Rows are points. To make a cloud, some directions were put in groups of two or more. Within a group, all points are equally far from the middle, so they leave a hole (a ring in 2 directions, a hollow ball in 3). The other directions are filled evenly. Then the cloud was stretched, turned, moved and blurred a little. Count the holes, and give their numbers of directions, smallest first.

Cloud, 15 rows:
[[-25 -23]
 [-17 -27]
 [ 37 -27]
 [-38  -5]
 [ 37 -27]
 [ -3 -35]
 [ 19  59]
 [ 40 -24]
 [-41  24]
 [ 18 -36]
 [-39   1]
 [ 51  29]
 [  8  62]
 [ 53  16]
 [ 11 -37]]
Holes: 1 (2)

Cloud (19 x 3):
[[ 35  40 -41]
 [-34  36 -46]
 [ 16  11 -41]
 [ -7 -45  29]
 [ 58  52 -11]
 [ 16   1  33]
 [ -5  -2  -9]
 [ -4 -18  18]
 [ 54  61  14]
 [ 18 -45 -23]
 [  8  24 -32]
 [-27 -12  61]
 [ 26  17  36]
 [ 34 -46   7]
 [  8   3 -15]
 [-46  26  11]
 [  9 -69 -30]
 [-40  35 -16]
 [-45  57  26]]
Holes: 0

Cloud, 56 rows:
[[  6 -58  47  -4  25  36]
 [-63 -32  17  -5  36  -4]
 [ 11 -38   9  34  45  13]
 [ 27  35  51 -14 -14 -15]
 [ -2 -18 -33 -34  48  20]
 [ 56  15 -30  48  32   1]
 [ 44  28  -5 -30 -49  61]
 [ 32   5  -2   2  13  23]
 [-32 -29 -10  -6  31  -5]
 [-40  42  46 -15  -9   9]
 [ -9   0  23  20 -35  58]
 [ 63  53 -13 -36 -11 -12]
 [  8  25  52  -2   4  33]
 [ 46  50  -1  17 -29  -3]
 [-17  17  35  -9  45  44]
 [ 24  -5  81 -17  12  44]
 [ 26 -43  87  49   6  31]
 [ 10 -42  -3 -10 -39  -5]
 [ -7  45  12 -40  -8  30]
 [ 20 -12  66   6  41  15]
 [-20  60  -5 -42  -4  11]
 [-45  47  60  23   6 -39]
 [ 51  29 -25  21   1 -23]
 [-39  50  27  77  27  -3]
 [-43 -26 -21 -34  44  50]
 [  6 -22 -31  48   4   2]
 [  1  17 -30   5   1  -5]
 [ 18  23  15 -18  56 -18]
 [  1 -24  63  -6  13  -6]
 [ 27  31  16  42  11  70]
 [-59 -32  65  -4  44 -16]
 [ 30  35  12 -17   4  -8]
 [-46  39  -9 -11  55  31]
 [ 22  17  51  15   2  28]
 [-11 -10  65  57  35   8]
 [ 42  42  79  26   7 -13]
 [  1 -22  30 -33  -7 -67]
 [ 24  61  52 -16  -7 -17]
 [ 25  40 -34  32  54  37]
 [-55  -6  24 -51 -18  43]
 [ 38  71  67 -14  29 -33]
 [-40 -11  16  18 -37  53]
 [ 29  25 -16  25  69  -6]
 [-41 -17  47 -17  38  38]
 [ 21  43 -21   5  12 -33]
 [-57  50  27  -2  49 -15]
 [-21 -13  -7  41  -7 -19]
 [ 47  31 -19  12  76 -23]
 [-25 -24  13 -30 -21  12]
 [  0  23  53 -54  56 -13]
 [ 10 -31  10 -16  -7  -6]
 [  5  -5 -25   3  -1 -40]
 [-28   3  12 -12 -10  52]
 [ -9   3  45  24  34  28]
 [ 39 -52  46  17 -13   5]
 [-27 -11 -24  28  17  44]]
Holes: 0

Cloud (77 x 8):
[[ 30  24  -2 -34  38 -39 -30 -64]
 [  3 -72  11 -45  41 -15  26 -55]
 [ -8 -44  32  31  15 -18 -24  47]
 [-15 -51   8  38 -11  45  -7 -37]
 [-22 -16 -32 -36 -47 -37 -28 -21]
 [ 19 -36 -37 -11 -57 -19 -53 -44]
 [ 31  19 -34   5  24 -67  12   0]
 [ -2 -23 -23  26 -62 -28 -14  45]
 [ 19  28  15  64  23  32   1 -14]
 [ 20 -39 -17 -42  -1 -31 -72 -19]
 [-59  17 -11  24  28  22 -48 -44]
 [ 36  10  54  21  14 -39 -38 -29]
 [ 49  62 -17  -6  -3  31  -7 -20]
 [-37  -7 -11  44 -23  30  14  44]
 [ 15  62 -33 -33 -12  38 -30  47]
 [ -2 -25  -8 -39  38  -3  36  54]
 [ 18  62 -55   4  19  21   3  24]
 [ 31  27  38  22  46 -36  28  24]
 [-26 -28 -14  11 -58  23 -60 -45]
 [ 44 -18  21  13  24  47   3 -15]
 [ 33 -25  52 -21 -37 -26 -11  22]
 [  0 -52 -45   5 -46 -25   5 -25]
 [ -7 -21  22  57  -6 -50  34 -79]
 [-33  36 -28   3 -46 -40 -53 -41]
 [ 24 -22 -13 -51 -46 -33 -22   4]
 [-18   3 -31 -50 -49 -23  -6 -29]
 [ -2  45  13  30  32  31  48   2]
 [ 61 -11 -24  -3  10 -41 -45  50]
 [  0  48 -62  19 -18   2 -20 -47]
 [ 24   7  10  79 -23 -15  52   0]
 [ 74  -3   6  -7 -42 -24  24  34]
 [ 47  -8  22  12  58  -7  33  10]
 [-10  -3 -36 -36  -3  41  28   5]
 [-11  69  17  36 -14  39 -55  22]
 [ -4  42 -29  60  -1  20 -40 -37]
 [-11 -34  -5 -40  16  49  34 -25]
 [ -1 -41 -52 -22  -5  36  22 -16]
 [  0 -59  32  28  39  31  12 -20]
 [ 50 -30 -13 -31   1 -43 -30 -10]
 [ 24   5  16  -6  39 -52  47 -36]
 [-20 -19 -15 -50  26 -31  18  20]
 [-17  52   8  31 -17 -61 -58  28]
 [-19  20 -28 -31  17 -63   9 -50]
 [-27  22  59 -10 -18 -36 -44   8]
 [ 18 -46  59 -26  -5 -24 -27 -30]
 [ 51 -11 -41 -21 -50  21 -26  10]
 [-62 -40  -3  23  25 -42  16  21]
 [  9 -36  36  11  22  43   5  24]
 [-38  20  21   9 -24   1  58 -42]
 [-35 -17  34 -19   6  57 -24 -47]
 [ 26  -2  27  42  26  38 -60 -50]
 [ 10  24 -10  72 -23   2 -12 -44]
 [-27 -47 -15  10  22 -21 -29  23]
 [ 20 -20  -5  40 -56  18 -61 -20]
 [-39  19  32  22  16 -27 -33  45]
 [ 15 -38  25  53  34 -24 -24   7]
 [ 15  53 -19 -23   4 -61  -1  31]
 [ 53 -31 -29  -5 -28 -42  39  15]
 [-23  39 -29  66  24  14  -2   8]
 [ 37 -21  -7 -39  26  12 -16  55]
 [ 14 -33 -23   0  12 -27 -42  60]
 [ 35  55 -55  34  30  10 -35  34]
 [  1 -18  30  41  45 -19 -49 -72]
 [ 19  24  31  11  56  15 -12 -43]
 [  6  51 -16 -41  18 -44 -49   2]
 [-29 -39  11  23 -18 -49 -14  36]
 [-46  25 -49  46 -12   2  29 -14]
 [ 20 -38  25  10 -36  27  33 -23]
 [  8  57  17 -18  38  28 -14  -2]
 [-27 -62 -32   4  36   2 -19 -11]
 [ -3 -42 -35  -3  30 -12 -13  47]
 [ 29 -27  26   2  -3  56  -9 -34]
 [ 48   3  -7 -17 -14 -45  13 -58]
 [-18   6 -11  72  62 -17   6 -12]
 [ 60  36 -48  22 -14  -1  50  22]
 [  4  37  33  21  57  -1  16   9]
 [ 25 -17  14  60   5  33  30 -26]]
Holes: 3 (2, 2, 2)
